Rows are points. A path goes straight from each point to the next, and from the last back to the first. The post is the endless flat space through its rows: a point in 2 columns, a line in 3, a plane in 4, and so on, so that a path can go around it. Count how often the path circles the post. Going back the other way cancels.
In the rows, 128 means zero.

Post (2 x 3):
[[160 168 148]
 [123  98 117]]
Path (7 x 3):
[[139 161  95]
 [163 104  87]
 [152  49 157]
 [128 140 191]
 [130 147 151]
 [115 119 155]
 [120 155 139]]
Times around: 1

Post (10 x 11):
[[112 125 149 108 138 116 117 132 154 125 148]
 [160 100 142  98 126 135  94 129  65 158  51]
 [156  94 113 117 157 158 116 107 140 158  97]
 [155 106 153 147 106 172 147 105 130 103 112]
 [119  98 164 111 208 160 107 112 107 170 136]
 [138 186 150 123 149 106  99 161 105 160 112]
 [183 101 118 107 112 116 163  91  74 145 133]
 [ 87 143 142 123  60 121 121 125 123 136  84]
 [ 81 108  91 137  98 140 121 104 162  85 180]
 [145 173 106 114 169 140 165 177 144 104 132]]
Path, 26 rows:
[[154 125 158 121 208 105 123 144 141 148 163]
 [ 85 139  85  94 195 104 100 143 124 142 129]
 [133 117 147  46 188 109 120  76 122 184  95]
 [153 174 116 149 115 169  78 122  50 128 115]
 [173 145  84 129 118 153 119 158 178 135 158]
 [192 111 156 159 103 132 153 113 169 112 162]
 [106  83 141  87 183 148 139 150 114 148  93]
 [133  66 166 118 194 145 122 130  93 129 127]
 [156 159 143 144 115 102 162  91  70 133 134]
 [143 147 107  97 128 108 133  81 108 127 134]
 [108 119 168  59 100 100  55 151 136 156  51]
 [145 150 121 117  91 122  78 155 142 158 142]
 [ 84 123 179 114 129  90  71 136  97 159 166]
 [126 113 126 188 121 142 110 144 135 118 192]
 [172 120 126 121 162 135 153 137 131 118 109]
 [153 117 130 111 166 143 147 135 159  69 116]
 [145 137 189  75 181 127 110 102 119 121 133]
 [ 93 157 122 105 127 167 143 128  59 129 152]
 [167 113 123 110 149 143 102 132 173 168 127]
 [113 127 133 123 159 131 100 150  93 166 109]
 [167 121 161 149 143 119 140 124 164 147  94]
 [151 122 158 135 122 144 130 114 104 107  89]
 [154 179 129 103 153 131 163 130  98 131 103]
 [186 120  95  97  42 143 204  83 122 124  94]
 [207 101 170  90 157 143 142 143 137 164 110]
 [126 109 169 148 138 143 120 143 120 173 157]]
Times around: 4
